Each point is reached from the start by the listed moves, each made once or not at all, plus a little noise. Say if it took an odd or an even number of moves. Then give how often each move was made.

Moves:
(1): .13  .13  .09  -.57  -.05
(2): -.20  .24  -.13  .18  -.64
(3): .37  -.13  .74  -.11  .41
Start: .26  .27  .29  -.16  -.19
Points:
.40  .35  .88  -.08  -.43 -> even (0, 1, 1)
.07  .55  .17  -.02  -.84 -> odd (0, 1, 0)

Moves:
(1): .38  -.11  .18  -.31  .08  -.20  .17  .10
(2): .36  .51  -.13  -.09  -.25  .11  .06  -.24
(3): -.21  .15  .36  .06  .06  .02  .15  .17
(4): .23  .02  -.11  .47  -.12  -.25  -.04  -.15
(5): .06  .16  .12  -.11  .36  -.16  -.18  -.10
(6): .44  -.17  .04  .24  .31  .31  -.12  .36
(7): -.17  .05  -.57  .02  .19  .24  .60  .06
(8): -.23  .23  -.32  .12  -.14  -.04  .03  .47
Start: -.13  .03  -.04  -.05  .10  -.25  .53  .10
Points:
.94  -.28  .07  .35  .40  -.38  .54  .44 -> odd (1, 0, 0, 1, 0, 1, 0, 0)
-.15  .28  -.45  .56  -.16  -.49  .55  .39 -> even (0, 0, 0, 1, 0, 0, 0, 1)
.50  .73  -.31  .07  .42  -.08  .37  .62 -> even (0, 1, 0, 0, 1, 1, 0, 1)

Moves:
(1): .22  -.25  .10  -.24  -.22  -.24  -.06  .05  -.25  -.27  .04  -.09  .04  -.11
(2): .11  .25  -.04  .05  -.05  -.01  .03  .09  -.20  -.04  -.11  .16  .04  -.10
(3): -.12  -.09  .39  .12  -.04  -.11  .04  -.04  .16  .25  -.10  -.10  -.18  -.05
(4): -.04  -.03  -.05  .22  .09  .02  -.09  .16  .06  -.04  -.03  -.01  .01  .00
(5): .11  .03  .14  -.02  .20  .04  -.06  .04  -.04  .11  .02  -.20  -.04  .04
(6): .07  -.21  .30  .03  .03  .25  .17  -.08  .05  .05  .03  .08  .04  -.14
(7): -.01  -.02  -.03  -.07  .18  -.25  .34  -.04  .16  -.02  .12  -.05  -.13  -.04
(8): -.09  .01  -.04  -.01  .04  .01  -.01  .23  -.03  .04  -.10  .03  .00  .17
(9): .15  .00  .08  -.18  -.12  -.10  -.06  .10  .23  -.12  .03  -.01  -.07  .01
(10): .09  -.03  .03  -.04  -.11  -.01  .08  .06  .02  .13  .14  .02  -.03  -.12
(11): -.13  .06  .22  -.01  -.04  -.03  -.06  -.06  -.02  -.13  .22  .07  .29  .01
(12): .15  -.28  .07  .00  .09  -.14  -.05  -.14  .03  .37  -.17  .33  .02  -.03
Start: .10  -.05  -.07  .12  -.09  -.03  .04  .06  -.03  .07  .05  -.01  -.15  .17
Points:
.38  -.41  .60  .00  -.02  -.35  -.01  .31  .35  .86  -.14  .05  -.45  .19 -> even (0, 0, 1, 0, 1, 0, 0, 1, 1, 1, 0, 1)
.50  -.65  .74  .04  -.34  -.28  .27  .23  -.25  .59  -.24  .39  -.21  -.21 -> odd (1, 1, 1, 0, 0, 1, 0, 1, 0, 1, 0, 1)
.73  -.60  .94  .03  -.19  -.26  .21  .03  -.27  .70  -.10  .19  -.24  -.35 -> odd (1, 1, 1, 0, 1, 1, 0, 0, 0, 1, 0, 1)
.49  -.23  .56  -.03  -.38  -.16  -.01  .32  -.17  -.49  .22  .18  .22  -.16 -> even (1, 1, 0, 1, 0, 1, 0, 0, 1, 0, 1, 0)
.25  -.08  .70  .24  .25  -.11  .57  .02  .09  .42  .02  -.11  -.40  -.15 -> odd (0, 1, 1, 0, 1, 1, 1, 0, 0, 0, 0, 0)

Moves:
(1): .19  .05  .23  -.03  .06  -.18  -.02  -.11  .04  .01  -.05  -.26  .09  -.05  -.18  .03  -.10  .00  .11  .12
(2): .15  .21  -.02  -.17  -.03  .04  .23  -.02  -.11  -.10  .04  -.12  .11  .05  .12  -.23  .02  -.26  .22  -.02
(3): -.22  .32  .17  .16  .05  -.06  .03  -.03  -.06  .12  -.10  -.01  .12  .12  -.10  .00  -.06  .13  -.07  -.21
(4): -.04  -.03  -.09  .15  .03  .00  .06  -.07  .07  -.09  -.01  -.07  -.08  .00  -.10  -.02  .15  -.09  .09  .07
(5): -.02  -.04  -.12  -.08  .15  .09  .05  -.03  -.02  .11  .07  -.17  -.02  -.05  .07  -.01  -.02  .10  -.09  .13
(6): .19  -.14  .02  .08  .13  .04  .00  .00  .14  -.13  .05  .09  .00  -.07  -.06  -.13  -.08  .06  .03  -.06
(7): -.02  -.15  .09  .12  -.07  -.14  .22  .25  -.09  .01  .08  .01  -.06  -.15  .22  -.05  -.02  .14  .14  .01
(8): .11  .02  -.01  .04  -.03  .23  -.09  .21  -.18  -.04  -.06  -.12  .11  .08  .03  .21  -.08  -.10  -.19  -.13
(9): -.16  -.05  .11  -.11  .09  -.05  -.06  .20  .31  -.09  .06  .14  .08  .08  .19  .25  .08  .13  .03  .23
(10): -.01  .09  .07  -.08  -.27  .15  .08  .01  .28  -.02  .03  -.14  -.04  -.14  .03  .00  .03  .01  -.02  -.04
(11): -.09  .00  .11  .14  .09  .07  -.13  -.07  -.09  -.18  .25  -.06  .20  -.22  -.12  .22  .07  .06  -.17  .08
(12): .03  .10  .04  -.07  -.07  -.10  .00  .19  -.08  .29  .23  .03  .17  -.06  -.13  -.06  .04  .00  .10  .04
(13): -.06  .03  -.27  .12  -.05  -.04  -.16  -.10  -.05  .16  -.24  .04  .10  .01  .02  .11  .04  .17  .26  -.03
(14): -.09  -.23  .08  .13  -.14  .23  .04  -.26  .26  .04  .21  .05  -.03  .31  .11  .02  .09  -.17  .04  -.21
(15): .15  .17  -.02  .16  .26  .05  -.09  -.13  .06  .10  .10  .09  -.09  -.27  .16  .20  .04  -.08  .07  .11
(16): .12  .03  -.07  .06  -.07  .02  .06  -.06  -.08  -.05  .07  -.09  -.12  .09  -.04  .18  -.20  .03  -.02  .02
(17): .10  -.05  .04  -.12  .02  .06  .17  -.04  -.03  .07  -.02  .15  -.05  -.09  -.05  .09  .14  .05  -.03  .01
(18): .19  .05  -.17  -.12  -.01  -.30  .05  .05  .06  .11  .05  -.08  .12  .08  .13  .01  .23  .06  -.09  -.14
(19): -.02  -.03  .01  .00  .18  -.02  -.06  -.01  -.07  -.10  .02  -.21  -.20  .06  -.02  .06  .04  .26  .25  -.09
(20): .07  .01  .16  -.06  -.21  .25  -.14  -.05  .00  .16  .09  .12  .13  .20  .23  -.06  .23  .18  -.02  .29
Start: -.14  .08  .36  -.18  .14  .01  -.29  .10  -.14  .09  -.07  -.09  -.19  .09  -.08  .07  -.01  .06  .01  .03
Points:
-.09  .22  .35  -.05  .16  .03  .09  .47  .31  .36  .55  -.25  -.35  -.40  .32  .55  .12  .28  .28  .60 -> even (0, 0, 0, 1, 1, 0, 1, 0, 1, 1, 0, 1, 0, 0, 1, 1, 0, 0, 0, 0)
-.19  .10  .59  -.16  .02  .30  -.71  .26  .31  .18  .43  -.09  .24  -.03  .04  .42  .42  .94  .47  .46 -> even (0, 0, 0, 0, 0, 1, 0, 0, 1, 1, 1, 1, 1, 0, 0, 0, 0, 0, 1, 1)
.05  .62  .41  .14  .63  .14  -.22  -.13  -.07  -.01  .13  .15  .16  -.17  .01  .77  .03  .39  .34  .17 -> odd (0, 1, 1, 0, 0, 1, 0, 0, 1, 0, 1, 0, 1, 0, 1, 1, 1, 0, 0, 0)

Moves:
(1): .10  .06  -.03  .12  .06  .19  .03  -.17  -.06  .13  .13  -.13  .08  .03  -.02  .04  -.07  .07  -.03  .08  .04  -.05  -.08  .15  .06  -.06  -.06
(2): .00  .09  .21  .05  -.01  -.02  -.06  -.08  -.02  -.04  .06  -.02  -.03  .06  .08  -.04  .03  -.03  .05  -.16  -.13  -.06  .05  .03  .02  .01  -.09
(3): .14  -.09  .29  -.30  -.08  .10  -.14  -.11  -.02  .03  -.04  -.02  .14  -.02  -.01  .14  .00  .08  .10  -.13  .00  -.11  .06  -.13  .00  .11  -.04
(4): .06  -.01  .01  -.03  -.02  .11  -.18  .11  -.18  -.02  .00  .05  .00  .05  -.07  -.04  .08  .08  -.04  .15  .02  -.15  -.12  .09  .05  .10  -.09
(5): .07  .04  .00  -.18  .23  -.09  .24  .12  .03  .14  -.17  .10  .14  .04  .19  .16  -.12  -.14  -.13  -.05  .00  -.01  .08  .34  -.06  -.19  .13
(6): .00  .08  -.04  -.01  .06  .05  -.22  -.15  .11  .01  .11  .15  .08  .05  .06  .07  .08  .05  .10  .09  .16  .01  -.12  .12  .14  .02  .06
(7): -.05  .02  .19  .03  .04  .15  .02  .04  .09  -.01  -.04  -.07  .02  .05  .07  -.05  -.02  -.02  .08  .19  -.02  .02  -.14  -.01  -.02  .04  -.04
(8): .23  -.09  -.12  .00  -.07  .01  .05  .18  .12  -.07  -.02  .01  .03  -.14  .03  -.16  .00  .10  .08  .02  -.04  -.09  -.02  .02  .17  .13  .04
(9): .16  .01  .23  .11  -.19  -.09  -.01  .03  .33  .01  -.16  -.04  -.08  .07  .02  -.16  -.10  .01  .06  .08  .02  -.03  .14  -.04  .07  .00  -.11
(10): .03  .00  -.08  -.19  -.02  .00  -.05  .08  -.16  .05  -.34  .10  -.15  .15  .04  .08  .12  -.17  .04  -.03  -.02  -.03  .04  -.09  .19  .10  .23
(11): .07  -.10  .19  -.11  .01  .01  -.08  .00  -.18  .06  .23  -.01  -.09  -.03  .05  .02  -.05  .02  -.09  .09  -.12  .19  .04  .11  -.09  -.13  -.01
(12): .14  -.01  -.11  .08  .04  .01  .15  -.17  -.01  -.13  -.03  .15  -.03  -.16  .08  .08  .22  -.14  -.11  .16  -.15  .21  .08  -.19  .00  -.17  .02
(13): -.13  .07  -.05  .05  -.19  -.06  .01  .14  .06  .04  .15  -.13  .41  -.22  -.06  -.04  .00  -.10  -.14  -.05  -.04  -.11  -.14  -.12  .16  -.14  .28
(14): -.07  -.17  -.03  -.12  .04  -.17  .08  -.11  -.12  -.24  .02  -.02  .19  .02  .09  -.08  -.06  -.01  -.04  .15  .24  .02  -.22  .06  -.24  -.01  .06
(15): .02  .04  .02  -.03  -.08  .12  -.06  .03  -.08  .02  -.01  -.18  -.06  -.07  .19  -.16  .05  -.07  -.01  -.07  .17  -.06  .07  .06  .03  .04  -.02
(16): .06  .00  -.04  -.03  -.08  -.04  .10  .20  .01  .00  .13  -.08  -.14  .06  -.02  .15  .12  -.07  .00  .00  -.06  -.07  -.02  .08  -.07  .07  .08
(17): .04  -.20  -.10  -.09  .16  .19  -.13  .02  -.17  .14  .08  -.01  .16  .15  -.06  -.11  .13  -.16  .07  -.19  -.03  -.10  -.01  .17  -.05  -.01  .00
(18): -.06  .10  -.14  .03  -.11  .07  .12  -.16  .00  .03  .04  .20  .06  .05  -.01  -.08  .10  .11  -.03  .04  .05  -.05  -.08  .12  .01  -.07  -.03
(19): -.01  .14  .03  -.05  .07  -.11  .05  .05  .01  .13  -.01  .12  -.09  .05  .08  .13  -.05  -.06  .11  .04  .00  .11  -.06  -.07  .09  -.17  -.10
(20): .03  .11  -.20  -.10  .02  -.15  .10  .10  .10  .05  .15  -.07  .06  .13  .16  -.14  .26  .13  .13  .15  -.12  .07  -.02  -.01  -.06  .07  -.13
(21): -.05  .09  .25  -.27  .08  -.01  .05  -.08  -.08  .05  .03  .10  .05  .11  -.20  -.06  .02  -.02  -.10  -.01  .06  -.09  .02  .09  .06  .03  .07
(22): .00  .03  .08  -.01  .09  .01  -.04  .19  .04  .04  .01  .06  .04  .07  -.07  -.10  .09  .07  .02  -.13  -.06  .31  -.07  .13  -.01  -.10  -.06
(23): .03  .08  .05  .02  .00  .03  .02  .03  -.06  .02  -.01  .05  .05  .00  -.07  -.12  -.08  -.09  .11  -.10  -.07  .11  .13  .06  -.07  .04  -.03
(24): .10  .01  -.01  -.16  .01  .10  .03  -.03  .15  -.15  -.12  -.03  -.09  .04  .14  -.07  -.08  -.17  -.05  -.02  -.03  .07  -.05  .14  -.11  -.13  -.08
Start: .14  -.07  -.03  .13  .18  -.25  -.08  -.11  .16  -.16  .24  .06  -.07  .08  -.12  .10  .17  .01  -.19  .00  -.18  -.07  -.16  .04  -.07  -.06  .20
Points:
.47  -.12  .48  -.77  .11  -.14  -.24  .31  -.36  .28  .04  .31  .67  .38  .20  -.23  .30  -.41  -.17  -.18  -.03  -.02  -.30  .73  .03  -.48  .42 -> even (0, 0, 1, 1, 1, 0, 0, 0, 1, 1, 1, 0, 1, 1, 1, 0, 1, 1, 1, 0, 0, 1, 1, 0)
.59  -.22  .45  -.92  .58  -.05  .22  -.09  -.19  -.11  .05  .53  .07  .60  .54  .32  .60  -.68  -.18  -.03  -.51  .40  -.46  .75  -.41  -.71  .26 -> even (0, 1, 1, 0, 1, 0, 1, 0, 0, 1, 1, 1, 0, 1, 0, 1, 1, 1, 1, 0, 0, 1, 0, 1)
.48  .23  .34  -.46  .09  -.21  .19  -.32  -.12  -.12  .23  .54  .70  .07  -.16  -.12  .48  -.19  -.12  -.11  -.29  .08  -.45  .12  .38  -.36  .48 -> odd (1, 1, 1, 0, 0, 0, 0, 1, 0, 1, 0, 1, 1, 1, 0, 0, 0, 1, 1, 0, 1, 1, 1, 0)
.82  .15  .36  -.58  .05  .45  -.18  -.33  -.14  -.23  -.04  .33  -.03  .25  .06  -.29  .72  -.09  -.29  -.09  -.25  -.18  -.26  .46  .41  -.06  .07 -> even (1, 1, 1, 1, 0, 0, 0, 1, 0, 1, 0, 1, 0, 0, 1, 0, 0, 1, 0, 0, 1, 1, 0, 1)
.83  -.50  .51  -.85  .06  -.18  -.32  .23  .00  -.23  -.09  .02  .57  .25  .34  -.18  .14  -.47  -.29  -.14  -.32  -.48  -.31  .60  .06  -.22  .53 -> even (0, 1, 1, 1, 1, 0, 0, 1, 1, 1, 1, 0, 1, 1, 0, 0, 1, 0, 0, 0, 0, 0, 0, 1)
.29  -.02  -.11  -.39  .03  -.35  .15  .40  -.16  -.01  .69  .13  .43  .40  .28  -.33  .67  -.35  .20  .14  -.56  -.07  -.60  .41  -.05  -.12  .48 -> odd (0, 1, 0, 0, 0, 0, 1, 1, 0, 1, 1, 0, 1, 1, 0, 1, 1, 1, 1, 1, 0, 0, 1, 0)
.76  .12  .94  -.38  -.18  .15  -.33  .24  .44  .06  .07  -.29  .06  .12  .41  -.27  .10  -.26  .03  -.09  -.42  .08  -.32  .23  .49  -.36  .16 -> odd (1, 1, 1, 0, 0, 0, 1, 1, 1, 1, 1, 0, 1, 0, 1, 0, 0, 0, 1, 0, 0, 1, 0, 1)
.94  -.18  .12  -.37  -.36  -.29  .11  .12  .08  -.20  .43  -.32  .34  -.10  .37  -.22  .59  -.23  -.09  .36  -.34  -.05  -.08  .01  .10  .00  .52 -> odd (1, 0, 1, 0, 0, 0, 0, 1, 1, 1, 1, 1, 1, 1, 1, 1, 0, 0, 0, 1, 0, 0, 1, 0)
